Each row is a point. To make a cloud, some directions were put in groups of two or more. Within a group, all points are equally far from the middle, so they leave a hole (a ring in 2 directions, a hollow ball in 3). The other directions are filled evenly. Then the cloud was stretched, turned, moved and blurred a little. How many holes are there, and how many directions does each take, smallest first?
In the rows, zero is written as 128.

Cloud (15 x 2):
[[167 133]
 [ 95 146]
 [118 186]
 [ 95 161]
 [131 101]
 [102 123]
 [ 94 151]
 [158 110]
 [147 102]
 [125 103]
 [129 102]
 [102 123]
 [167 130]
 [162 160]
 [142 182]]
Holes: 1 (2)

Cloud:
[[ 85 150 118]
 [109 138  86]
 [ 94  86 133]
 [140 118 147]
 [174 112 117]
 [170 138 139]
 [ 97 125  88]
 [ 91 141 150]
 [150 137  71]
 [163 165  73]
 [137 120  81]
 [ 83 138  97]
 [ 79 147 134]
 [129  99 104]
 [111 118 158]
 [139 167 115]
 [113 145 147]
 [127  97 136]
 [ 94 127 161]
 [163 122 137]
 [ 92 127  89]]
Holes: 1 (2)

Cloud:
[[157  88 141 131]
 [130 144 198 138]
 [154 164 162 139]
 [170  99  91 117]
 [161  85  81 113]
 [116 149 158 142]
 [182 129 141 117]
 [127 169 175 125]
 [ 94 144 124 122]
 [162  91 115 108]
 [159 128 125  91]
 [ 95 118 139 119]
 [149 139 186 139]
 [110 168 153 111]
 [131  78 115 106]
 [173 119 140  98]
 [133 131 120 173]
 [142  81 104 109]
 [148 100 111 126]
 [124 139 149 132]
 [170 103 182 112]
 [128  75 140 105]
 [133  92 154  74]
 [131 153 146 146]
 [159 168 155 125]
 [175 120 124 133]
 [160  94 157 119]
 [140 163 177 146]
 [154 162 173 141]
 [116 146 122 148]]
Holes: 0

Cloud (53 x 6):
[[ 96 153 140 159 132 159]
 [145  79 168 138 127 126]
 [149 118 151 112 137 149]
 [114  76 151 164 128  99]
 [148 158 196 173 179 117]
 [142 180 120 120 127  88]
 [193 135 156 122 124 134]
 [131  83 112 169 159 110]
 [ 94 168 166 145 181 151]
 [106 133 162 135 125 146]
 [169 114 115 127 137 122]
 [118 135 120 163 135 147]
 [137 145  99 169 111 137]
 [120 171 135 104  90 100]
 [112 174 140 145 131  86]
 [106 147 112  77 163 114]
 [178 120 132 119 121  89]
 [120 160  99 140 136 142]
 [159 132 120 190 152 144]
 [157 111 195 141 161  99]
 [162  99  95 112 119 145]
 [159 124 153  97 135 111]
 [112 125 152 145 165 160]
 [160  88 181 176 131 119]
 [103 171 117 103 138 107]
 [110 138  86 120  91 127]
 [105 155 111 133 143 134]
 [135 141  75 181 106 118]
 [157 124  51 171 135 144]
 [153 113 138 136 147  95]
 [117 175 165  98 135 127]
 [131 128 100 109 125 171]
 [ 96 149 159 168 156 171]
 [149 151 164 128 167 151]
 [112 128 120 122 100  87]
 [138 160 130 101 177 138]
 [134 120 123  89 136 140]
 [179 102 131 147 125 116]
 [129 157 177 158 118 115]
 [124 147 149 132 181 129]
 [148 155 113 191 131  90]
 [143 171 159 108 135 159]
 [107 147 142 143 134 145]
 [ 97 145 128 188 107 106]
 [ 89 141 140 111 150 102]
 [141  96 107 153 154  85]
 [123 172 129 162  89 159]
 [155 168 103 150 115  88]
 [141 103  96 165  99  92]
 [106 150 172 138 132 169]
 [174 114 181 145 115 122]
 [151 157  96 105 136 168]
 [142 151 173 185 167 131]]
Holes: 0

Cloud, 85 rows:
[[134  78  92 137 179 148 101 146]
 [125 140 147 100 139 156 150 144]
 [142 114 107 107 122  96 115 121]
 [ 87 123 116 116 183 162 115 128]
 [159  60  85 134 171 152 117 168]
 [128  80 106 173 108 117 110 147]
 [175  99 156 106 157 182 115 144]
 [158 151 167  97 100 171 117 141]
 [ 98 139 175 119 118 155 155  98]
 [136 136 193 116 109 174  78 197]
 [104  97 108 159 164 201 143 126]
 [108 133 136 155 125 152 101 125]
 [124 146  93 144 155 151 128  92]
 [ 82  99 112 114 141 162 165 128]
 [ 98 113  76 172 152 169 129 125]
 [132  70 110 128 132 121 127 137]
 [130 130 100 128 151 155 133 141]
 [146  97 151  76  78 146 149  81]
 [ 76 128 173 176 107 152 122 152]
 [ 95 101 173 113 111 159 140  96]
 [187 114 148  69 155 150 124 128]
 [143 104 119 106 140 104 147 129]
 [ 94 147 163 157  58 122 157  98]
 [ 83  87 152 164 129 141  72 134]
 [150 144 136 104 148 123 130 128]
 [118  87 113  97 168 149 119  99]
 [113 114 140 149 140 127 133  62]
 [ 97  90 131 136 145 132 117  98]
 [ 86 165 162 139 123 184 136 147]
 [115 121 125 156  97 140 136  47]
 [134 123  79 127 153 164 136 156]
 [106 105 123 111 143 162 141  95]
 [140 142 124 131 108 148  85 155]
 [135 103 180  89 129 109 173  86]
 [ 90  77  87 126 146 131 167  64]
 [ 96  66 141 177 117 159 125 133]
 [140 140 174 130 161 177  72 169]
 [180  83 155 131 136 136 157  97]
 [129 125 147  68 110 149 125 117]
 [104  68 134 132 146 130 149 113]
 [ 72 127  78 151 157 147  93 128]
 [142 141 148 115 110 126 113 114]
 [ 87 108 114 111 103 112  97 130]
 [ 82 138 134 141 119 177 111 121]
 [137 112 106 110 111  99 117 123]
 [108 117 129 163 103 123 126  99]
 [187 129  92  77 144 144 164 123]
 [172  87 138 107 109 151 122 115]
 [110 148 122 139 166 135 141 142]
 [151  89 138 104 161 128 110 108]
 [127 177 136 126  94 160 138 155]
 [141  88  58  91 164 142 130  82]
 [160 105 133 146 174 156 112 174]
 [ 78 134  99 138 120 128 117 112]
 [102 128 115 123 119 151 120  68]
 [ 88  88 122 131 140 139 167  57]
 [152 167 169 102 112 156  96 147]
 [126 133 129 118 137 154 148  93]
 [173 111 128 114  98 131  98 133]
 [129 122  99 153 131 166 108 153]
 [ 88 122 136 121 127 118 104 192]
 [ 98  90 140 138 117 129 142  94]
 [118 105 170 131  77 143 137  99]
 [147  95 101 119 105 118 119  70]
 [133  72 107 117 120 147 107 148]
 [ 91 152  95 120 142 119 131 159]
 [ 99 128 144 147 121 124 133 100]
 [106 127 171 110 114 151 134  89]
 [108 122 103  92 181 164 154 131]
 [124 136 163 127 129 188 136 179]
 [118  96 144 158 119 105  95 131]
 [118 111 108 113 110 105  94 136]
 [102 101 138 137 131 143 163 118]
 [ 79 102 173 137 128 117 106 164]
 [156  98 107 133 193 121 123 142]
 [181  97 105 117 157 152 147 170]
 [170  94 133 133 154 178 122 180]
 [ 80 136  61 143 179 144 111 157]
 [136 130  87 114 149 124 144 156]
 [130 113 147 122 155 117 142  86]
 [114 103  82 139 147 162 112 132]
 [113 146 126 120 128 163 102 140]
 [118  84 111 154 155 132  83 140]
 [143  69 134  76 110 158 119 129]
 [122 124 111 156 152 174 118 168]]
Holes: 0

Cloud:
[[117 118 113 120 174 127 121  54 118]
 [131  98  94 120 126 128  93  89  90]
 [125  84  85  97 120  96 131 174 157]
 [127 127  79 102 140 105 131 113 163]
 [ 97 149 111 125 147  72 168 130 115]
 [132 165 115 128 136 153 120 111 176]
 [114 129 106 155 171 163 165 128  81]
 [121 132 121  94 160 110 143 179  74]
 [ 93  85  67 110 129 127 126 141  97]
 [ 87 107 112  78 146  92 166 153 101]
 [108 102 109 145 117  90 156  91 123]
 [154 146 107 102 155 117 115 148 145]
 [ 88 145 115  75 134 164 131 140 118]
 [140 129 106 155 131 162 115 142  81]
 [ 90 131  87 102 115 103 123 186 154]
 [124 101  88  78 101 102 112 111 139]
 [ 90 102  83  95 149  97 153 165 168]
 [ 88 118 127 108 155 123 154 136  71]
 [ 79 134  86 126 170  91 133 106 122]
 [107  89  94  91 114 149  87  98 108]
 [135 125 105  83  96  97 147 140 172]
 [ 82 141 109 135 150  88 183 147 145]
 [ 84  99 144  91 137 111 177 128 168]
 [173 114 133 113 143 116 113 160 135]
 [116 122  96 175 133 125 133  86 127]
 [152 104  94 114 117 123 102 133 159]
 [ 75 117 133 143 139 105 102 143 133]
 [140 124 126 155 165 141 144  78 122]
 [117  90 126 135 183 136 111  92 163]
 [149 127 141 102 129 132 130 137  70]
 [ 68 146 143 146 172 157 146 117 121]
 [112 137 127 108 113 138 149 213 119]
 [155  81 114 136 153  94 115 175 143]
 [105 120 102 171 113 149 110 102 164]
 [109 145 118 149 120 115 175 107 125]
 [ 85 139 164 141 152 131 162 150 137]
 [118  76 129 151 112 140 146  91 148]
 [124 105 100 160 119 176 117 102  89]
 [133 153 109 137 158 155 147 162 163]
 [118  98 171  88 166 136 179 128 144]
 [ 82 101 152 132 167 114 132 167 147]
 [117 106 150 119 166 178 145 105 151]
 [ 95 168 132 117 109 141 106 129  83]
 [154 114 104 123 177 106 160 134 155]
 [ 67 138 112 128 126 102 161 111 114]
 [ 75 157 130 102 153 119 132  75 130]
 [107 101  98 118 156 124  80 127 172]
 [126  74 130 155 178 121 138 110 131]
 [114 125 120 101 154 113  85 113 175]
 [117  68 116 126 148 145 143 129 175]
 [144 100  67 115 150 133 124 145  98]
 [ 84 134 133  65 130 130 149 127 149]
 [132 134 124 125 129  95 170  89 150]
 [ 90  86 114 157 115 172 125  87 115]
 [119 125 134 133 185 110 153 127  76]
 [ 73 109 136 146 155 124 119 174 113]
 [120  98 109 133  95 164 127 156 136]
 [124 145 157 109 113  92 110 141 161]
 [104 103 121 126  88 184 113 123 112]
 [115 112 157 141 160 181 109 107 138]
 [148  91 115 135 158 118 178 103 139]
 [ 82 103  82  98 181 103 144 141 134]
 [114  99  97 175 121 116 133 153 141]
 [111 149 113 153 140 163 165 112  89]
 [125 143 112  75 131  82 123 139 136]
 [ 81 108 135 141 154 158 180 129 126]
 [121 153 145 124 113 128 141 179 157]
 [150  78 118 111  79 138 128 131 142]
 [118 163  79 123 107 145 100 145 160]
 [124  96 101 159 147  93 152 104 120]
 [ 86  94  98  97 143 131 134  99 177]
 [ 76 112 129 134 170  92 140 123 159]
 [ 91 159  75 134 121 161 151 163  83]
 [125 117 128 108 141 153 129  98  66]
 [148 105  68 105 130  94 154 178 141]
 [109  82 143 128 190 114 141 114 148]
 [ 95 145  64 123 129 140 170 139 132]
 [ 93 127 131 135 131 157 140 146  70]
 [ 86 121 105  85 148  84 160 138 150]
 [102 130 109 152 167 104 119  79 154]
 [ 81 146 107 126 133 139 149 155 181]
 [108 109 124 137 102 160 141 172 104]
 [149 143  88 115 125 101 169 146 101]
 [ 82 121 114 155  93 161 145  84 116]
 [142  72  94 101 156 109 171 150 163]
 [106  79 107 148 170 158 129  94 161]
 [ 72  87 131 146 154  92 159 146 127]
 [137  92 101 136 129 118 158  79 106]
 [110 134 115 111 188 124  94 162 153]
 [109  94  81 157 178 155 151 105 141]]
Holes: 2 (3, 4)

Cloud (102 x 9):
[[122 140  99 126 139 129 184 155  98]
 [ 82 127 122 118 106 138  90  90 176]
 [161 127 145 132 111 157 157 133 141]
 [ 81 120  97 146 128 144 145 107  99]
 [147 154 191 152  95 185  85 117 159]
 [103 135 139 115 166 127 108 175 136]
 [101 163 124 174 121 150 131 115 136]
 [ 89 118 150 126 106  94 138 133 142]
 [ 61 174 124 128 128 146 102  77 148]
 [128 148 132 147 106 193 168  97 113]
 [ 98 134 115 156  86 127 123 152 146]
 [144  67 135 143 122 134 141 135 106]
 [139 121 155 171 107 122  93 170  99]
 [116 107 147 126 113 151 107 119 115]
 [101 129  63 121 140 126 147  91 178]
 [153 182 186 151 139 146 128 137 130]
 [134 138 131 183 119 113 130 132 103]
 [122 138 162  89  98 134 126 125 189]
 [135 110 102 171 135 123 124 168 122]
 [166 140 152 149 123 118  90 105 170]
 [136  83 203 128 100 142 116 104 102]
 [150 102 166  78  91 147 136 177 150]
 [114  81 143 136 112  89 167  87 114]
 [117 111 103 138 115 103 147 136  89]
 [146 146 166 154  93 102 165 113 146]
 [173 138 151 142  90 101 138 151 118]
 [113  68 126 129  88 100 138 119 123]
 [116 113 147 179 133 149 150 180 147]
 [136  71 170 111  99  99 173 120 154]
 [140 128 162 129 144 110 107  72 163]
 [128 128 171 167 103  72 176 150 108]
 [139 147 127 104 106 169 150 140 138]
 [162 112 122 150 109 132 118  96 151]
 [150  69 202 174 118 135 102 147 151]
 [121  91 182  82 135  73 138  96 142]
 [106 153 118  94 151 134  85 110 147]
 [148  75 142 137 108 144 164 121 104]
 [ 89 120 161 187 105 110 138 122 155]
 [117 140  88 167 123  73 130  74 129]
 [127 137 152 163 109 110 168 150 112]
 [170  96 129 155  86 137 159 129 144]
 [121 112 170 169 116  92 133 133 126]
 [ 86 127  93 110 182 137 159 147 102]
 [143 120 150 150  80 131 153 101 156]
 [138  59 141 129 108  77 189  94 130]
 [118 118 121 137  71 105 142 123 168]
 [123 168 118 143  66 173  88 142 143]
 [109  97 207 150 115 119  96 147 169]
 [121 147  94 114 142  97 159 119 131]
 [130 176 154 123 108 125  97  90 103]
 [116 143 188 114  72 136 127 152 124]
 [122 125 108 124 110 138 152  60 180]
 [144 119 138 151 165  87 157 119 157]
 [118 148 139 115  94 121  98  97  92]
 [137 133 147 199 135 118 139  81 158]
 [158 127 166 144 162 134 112 141 144]
 [115 127 113 121 169 163 119 176 127]
 [121 161 134 136 114 118 128 113 165]
 [138 110 156 122  85 134 130 132 118]
 [160 157 128 144  99 136 139 150  82]
 [119 160 130 130 113 101 176 162 128]
 [120 125 129 103  76 152  92 114 115]
 [115 153 125 118 113 121  96  89 149]
 [121  80 129 123  87 137 129 172 135]
 [114 120 141  99 146 109  82 171 166]
 [118 121 147 166  92  77 116 152 139]
 [103  98 155 129 125 156 158 100  82]
 [ 88 119 125 121 136 158  83 112 127]
 [128 123 169 170 104 127 183 166 102]
 [126 200 179 132 128 125 123  87 142]
 [132 162 143 138  55 131 111 140 122]
 [149  99 129  78 141 157 169 112 127]
 [132 197 186 115  96 107 130 146 142]
 [132 162 143 118  44 183  90 139 139]
 [142 129 174 149 103 103  89 148 156]
 [101 138 173 112  71 141 148 118 138]
 [108 119 132 108 172 160 108 169 137]
 [153 110 144 131 124  90 157  96 164]
 [105 142 179 154 144 184 121 190 126]
 [144 175 124 137 142 133 128 139 110]
 [165 156 129 177 102 142 150 139 109]
 [131 108 140 134 132 171 104 101 114]
 [124  96 119 125 159 161 137 183 153]
 [175 102 111 113 125 130 188 135 142]
 [138 198 115 157 100  88 102 147 153]
 [132 137 109  65 115 119 131 103 162]
 [122  81 137 124  87 146 139 122 130]
 [136  87 123 141 123 106 119 147 153]
 [121 145 165 131 110 120 133 108 173]
 [115 136 123 126 142 116 134 132 164]
 [104 134 149 122  90 166  98 116 120]
 [166 117 171 112  98 165 145 167 131]
 [153 133  97 111 129 174 179 110 144]
 [ 84 108 137 137 106 123  95 135 172]
 [133 115 120 136 126 194  83 110 155]
 [ 92 138 134 140 130  71 129  89 104]
 [114 121 143 160  79 124 153 176  98]
 [175 151 116 142  77  73 132 136 156]
 [154 110 174 134  99 105 158 114 140]
 [ 97  99 174 127  70 117 129 156 162]
 [122 147 160 150 109  92 172  83 126]
 [137  79 132 177 118 141 118 143 129]]
Holes: 0

Cloud (93 x 9):
[[135 144 178 150 195 176  86 129  91]
 [140 122 126 140  57 128 129 134 134]
 [143 119 168  84 141 159  84 162 126]
 [182 118 122 153 140 153 154 116 129]
 [168 108 114 133  95  96 136  94 158]
 [147 167 106 146 154 153 111 127  93]
 [134 116 103 156 127 167 131 167  83]
 [127 145  71 102 120 151 151 147 153]
 [144  89 174  99 149 109 138  96 135]
 [105 119 153  79 132 141 102 160 123]
 [147 113 199 121 148 168 127 111  96]
 [187 124 103 171 112 157 106 142 133]
 [118 180 189  71 139 138 113 138 151]
 [108 136 170 139 100 111 140  92 142]
 [116  91 153 140 143 114 128  90 117]
 [100 102 100 115 163  99 133  66 100]
 [138 176 143 103 100 158 138 117 104]
 [153 138 157  91  77 137  89  97 152]
 [120 202 149  90 120 145 118 128 124]
 [107 136 118 137 102 118 111 136 106]
 [101 113  85  65 131 120 161 131 137]
 [187 117 156 111 151 164 137 109 155]
 [118 161 102  97 153 115 137  84 112]
 [ 73 113 165  72 133 131 137 109 131]
 [161 124 142 139 142 120  70 111 142]
 [ 98 131 124 127 108 138 100 163 109]
 [133 159 135 132 103 132  71 109 102]
 [130 139 161  85 126 135 129 174 177]
 [162  84 174 106  94 123 168 153 135]
 [ 89 127 133  69 160 160 122 104 167]
 [154 124 199 104 147 160 167 108 125]
 [154 108 111 105 190 169  59 137 122]
 [178 103 165  95 142 127 113  98 111]
 [122 132 132 145 107 112 145 178 117]
 [143 139 129 125 154 132 123  94 167]
 [136 131 138 102 116 158  64  93 139]
 [167 124 143 101 138 102 127 156 112]
 [103 104  98 131 131 116 190 109 121]
 [ 73 152  95 115 161 152  93 145 150]
 [127 137 125  78 119 128 112 172 166]
 [111 137 148  75  95 126  98 105 153]
 [157 104 112 106 152 173 129  90 160]
 [167 124 149  93 130 109 118 131 102]
 [ 90 158 143  83 142 125  91 167 102]
 [142 135 121 125 138 174 156 192 104]
 [176 110 181 126 112 155 157 144 100]
 [126 154 128  96 111 168 101 137  93]
 [168 133  96 135 142 136  82 145  97]
 [135 145  66 113 170 141 131 142 130]
 [139  99 102 142 161 109 131 116 149]
 [135 113 182  93 138 130 116 164 144]
 [139 129 197 103 150 133  80 154 137]
 [ 77 147 136  62 174 143  93 137 143]
 [156 113 141 135 133 173 138 198  97]
 [150 127 143 167 133 130 102 128  78]
 [139 142 111 122  98  95 152 102 141]
 [ 86 109 133 131 183 156 145 130 131]
 [143 117 101 102 211 180 104 150 136]
 [147 153 113 161 102 170 123 156 115]
 [136 105 197 106 121 143 108 131 135]
 [ 91 111 115 146 191 136 144 140 115]
 [132  83 173  93 138 152 127 116 109]
 [125 119 158  99 165 127 150 179 135]
 [127 107 143 128 155 118 150 191 118]
 [128 146 176  76 158 155 157 121 106]
 [171 128 134 107 108 124 112  80 101]
 [148 138 107  77 148 126 135 166 165]
 [160 120 153 174 149 166 135 131 108]
 [111 154 107 100 111 112  93 124 122]
 [118 114 136  95 117 109 175 144 121]
 [127 125 142  72 103 162  91 122 131]
 [130 152 162  57 134 164 134 107 156]
 [120  97 101 153 136 121 123 129  89]
 [121 119 155 112 165 176 107 166  75]
 [120  92 131  93 129 123 155 166 124]
 [ 82 188 122 125 148 149 112 134 100]
 [158 148 138 155 160 131 157 139 111]
 [ 89 131 158 139 157 117  93  99 103]
 [112 130 167 151 136 118  91  97  96]
 [ 95  99 154 128 181 129  93 111  93]
 [122 121 147 122 177 130 150  73 124]
 [112 140 108  73 126 130  75 127 124]
 [ 78 146 119 132 132 112 100 108  94]
 [126 141 152 111 169 113 153 162 103]
 [ 78 162 119  90 128 118 127 135 107]
 [141 152 107 103 115 165  99 133 103]
 [130  94  99 180 165 180  96 144 110]
 [103 138  98  94 159 163 154 190 120]
 [168 127 130  94  68 128 117 127 149]
 [145 132 151  74 118 130 159 172 175]
 [151 120 112 131 148 157 137  84 157]
 [118 105 136  97  99 140 102 120 174]
 [128 135  97  80  99 111 153 108 162]]
Holes: 2 (2, 4)
